Each wall is flat, endless, passes through zero and stands at right angles to its row. A trip goes straight from one point to another. Which walls does it cross, in order?

Walls:
(1): [-2.94  0.57 -3.51]
(2): [ 4.67 -0.57 -0.36]
(3): [-3.38  0.61  2.37]
(4): [ 0.49 -1.09  1.49]
Trips:
[-2.94 -3.36  1.01] to [-5.43 -0.62 -0.45] -> 4
[-0.60 -0.64  0.20] to [ 1.53 -1.11 -2.23] -> 3, 2, 4
[-0.76  3.79  0.39] to [ 0.26  0.13 -2.38] -> 3, 2

Walls:
(1): [-4.11  0.31  0.05  5.49 -2.30 -1.99 -0.29 -0.35]
(2): [-0.31  3.35  3.77  0.71  1.87  0.42 -1.23  0.52]
(3): [-1.68 -2.44 -1.62 -5.34 -1.25  1.26  3.23 -0.44]
(4): [ 2.42 -1.30 -0.24  1.39 -0.45 -0.69  0.43 -1.43]
Trips:
[-2.20  2.87 -0.92  0.09 -1.23  0.42 -0.52 -1.00] to [ 6.48 -3.21  0.38  2.07 -1.90  3.24 -1.59  1.04] -> 4, 2, 1
[-2.79 -1.68 -3.42  2.94 -2.65  4.15  1.85  1.23] to [ 4.90  0.26 -1.21 -2.08 -4.38 -0.32 -1.49  0.69] -> 4, 1
[ 0.31 -3.19 -3.52 -0.66 -0.06  1.35 -1.67 -2.54] to [-0.03 -3.28  1.30 -1.94  0.49 -1.03 -1.58  1.95] -> 4
[ 4.16 -1.03 -0.37 -2.10  0.14 -1.04  1.81  0.89] to [ 0.01  2.30  0.10  1.56  0.70  0.16 -1.29  0.09] -> 3, 2, 1, 4
[-2.00 -0.04  1.23  0.19 -2.87 -2.10  2.27 -1.36] to [-0.86  0.70 -3.47  2.08 -2.66 -2.32  0.94  1.09] -> 3
[-4.14 -1.35 -0.67 -3.40  0.31  1.89  0.02  2.19] to [ 1.65  0.31 -1.73  3.43 -0.39 -1.04  4.10  1.16] -> 1, 4, 3
[ 2.19  0.14  0.88  1.70  2.17 -3.28  1.38 -0.03] to [-0.11 -0.23 -1.32  0.76  0.63 -0.73 -6.02  2.01] -> 4
[-2.18 -1.41  1.10  0.16 -1.75  2.70  1.89 -1.56] to [ 1.00  0.93  1.50 -0.40 -0.63  0.60 -0.69  3.62] -> 2, 1, 3
[ 3.76  3.34  0.22 -0.48  2.77  0.18 -2.08  1.01] to [ 0.38  1.52  1.83 -1.60 -0.33 -2.21  2.43  3.23] -> 4, 3

Walls:
(1): [ 0.12  1.84 -3.09 -1.17 -2.06  0.79  1.22 -2.25 -5.62  2.06  3.39 -1.91]
(2): [-1.18  1.12 -2.88 -0.48 -0.85 -0.81 -2.74 -0.18 -2.13  3.12  0.56  0.44]
(3): [ 0.59  0.45  3.46 -0.87  2.13 -3.11 -2.40 -1.68  0.38 -0.07 -0.11 -1.79]
(4): [-0.36  2.19  0.54 -0.75  0.85 -3.97 -0.17  3.22  1.72  1.15  1.56 -3.60]
(5): [-4.18 -1.45 -0.99  3.10  1.08 -1.39  2.41 -2.43  2.10  0.10 -0.58  0.02]
Trips:
[ 2.44  1.85  0.29 -2.63  0.35  0.68 -1.98 -0.43  2.02  1.82 -1.82  0.34] to [ 3.47  0.70  0.76  1.41 -1.70  1.46 -4.57  3.28 -2.86 -0.22  2.92  0.16] -> 1, 3
[-0.96  0.04  1.98  2.72  3.62  1.34  2.09 -0.94  0.26 -1.01  0.27  2.66] to [-1.40 -1.06 -1.49 -4.00  0.47  2.83 -0.31 -0.02  0.37  0.33  1.42  0.46] -> 1, 5, 2
[-1.51  0.71  2.93  3.04  0.32  0.62 -1.02  1.28  3.08  0.30 -1.21  1.69] to [-3.91 -0.73  2.10 -1.54 -2.52 -0.57  0.83  2.28  2.48 -2.22 -1.88 -2.95] -> none
[ 0.81 -1.32  0.66 -0.33  1.80  0.07 -0.78  1.36 -0.22  1.47 -0.69  2.77] to [-2.08 -0.97 -2.99 -0.76 -1.89 -0.66 -1.22 -0.90 -0.66  5.08  0.20  1.29] -> 3, 1, 5
[-0.62  3.91 -0.04  1.40  2.42  2.30 -4.36  3.04 -0.93 -1.73 -4.97  0.24] to [ 0.18 -0.97 -5.66 -3.10  2.24  1.30 -2.45  0.76  1.10 -3.02  2.37  2.67] -> 3, 1
[-1.23 -2.74 -1.86  1.60 -0.32 -2.14  0.80  2.08 -2.12  1.47 -0.85 -3.70] to [ 0.68  1.11 -2.83  1.44  3.57  2.45 -1.16  2.01  1.41 -1.98 -0.82  1.49] -> 1, 4, 2, 5

Walls:
(1): [-3.46 -2.85  1.70 -1.16  0.02 -2.34 -1.55  0.05  1.34 -0.88  4.54  1.71
  0.60 -3.01  2.66 -4.23  0.88 -0.56  3.15  0.39]
(2): [-3.34 -3.37  1.45 -0.85 -2.13  2.27 -1.59  2.92  0.11  0.31  0.77 -4.06
 -1.22 -1.16 -1.58 -3.20  3.03 -0.75  1.32 -0.24]
(3): [-1.44 -0.65  2.00  0.93 -1.09 -0.06 -0.61 -4.54 -0.12 -2.14  0.08 -1.24
 -1.37 -2.27  0.48  0.95 -2.98  0.63  2.52  2.28]
(4): [-5.86  1.11  1.68 -0.17 -0.75 -0.70  1.74 -0.62  1.18  0.73 -0.84 -2.37
  2.14 -0.84 -0.24  1.07  3.22 -2.05  2.35  0.77]
(5): [ 4.11 -0.22  2.53  3.04  1.20 -2.50 -2.06  1.88  1.61  4.63 -2.00 -1.17
 -3.51 -3.24  1.43  3.42  1.89  3.16  0.33 -1.56]
Trips:
[ 1.93  1.25 -1.71 -0.20  2.43  1.38  0.25  1.27 -1.11  0.26 -0.06  1.35
 -1.21  2.80  1.89  1.74  2.23  0.63 -3.92 -1.34] to [-3.69  0.68 -1.81 -1.49  1.36 -2.19 -0.28  1.67  0.79 -1.25  0.42 -1.48
  2.80 -0.34  0.18 -1.89  0.20 -4.80 -3.75 -0.46] -> 5, 4, 2, 1
[ 4.00 -1.71 -0.10 -2.23  0.28  0.10  2.64 -2.27 -1.16 -1.27 -0.35  1.69
 -0.61  1.84  1.16  1.64  1.29  1.42 -1.72  1.58] to [-2.46 -3.66 -0.57 -1.53  1.88  2.38  3.01 -2.96 -3.76 -2.58  1.59  3.33
 -2.23  1.01  0.59  0.45  2.85  2.44 -0.13  0.58] -> 3, 1, 2
[-0.60  0.28  1.38  0.18  0.07  0.75 -0.80  4.34 -2.77  2.50  1.42 -0.98
  3.18 -1.72 -0.20  0.45 -2.01  1.27 -2.69  0.82] to [-3.41  0.43 -0.54  1.61  0.00  0.28 -2.29 -0.73  1.86 -0.85  0.35  2.79
  1.36 -1.66  0.13  0.99  2.15 -1.73  2.59 -1.55] -> 1, 4, 5, 3
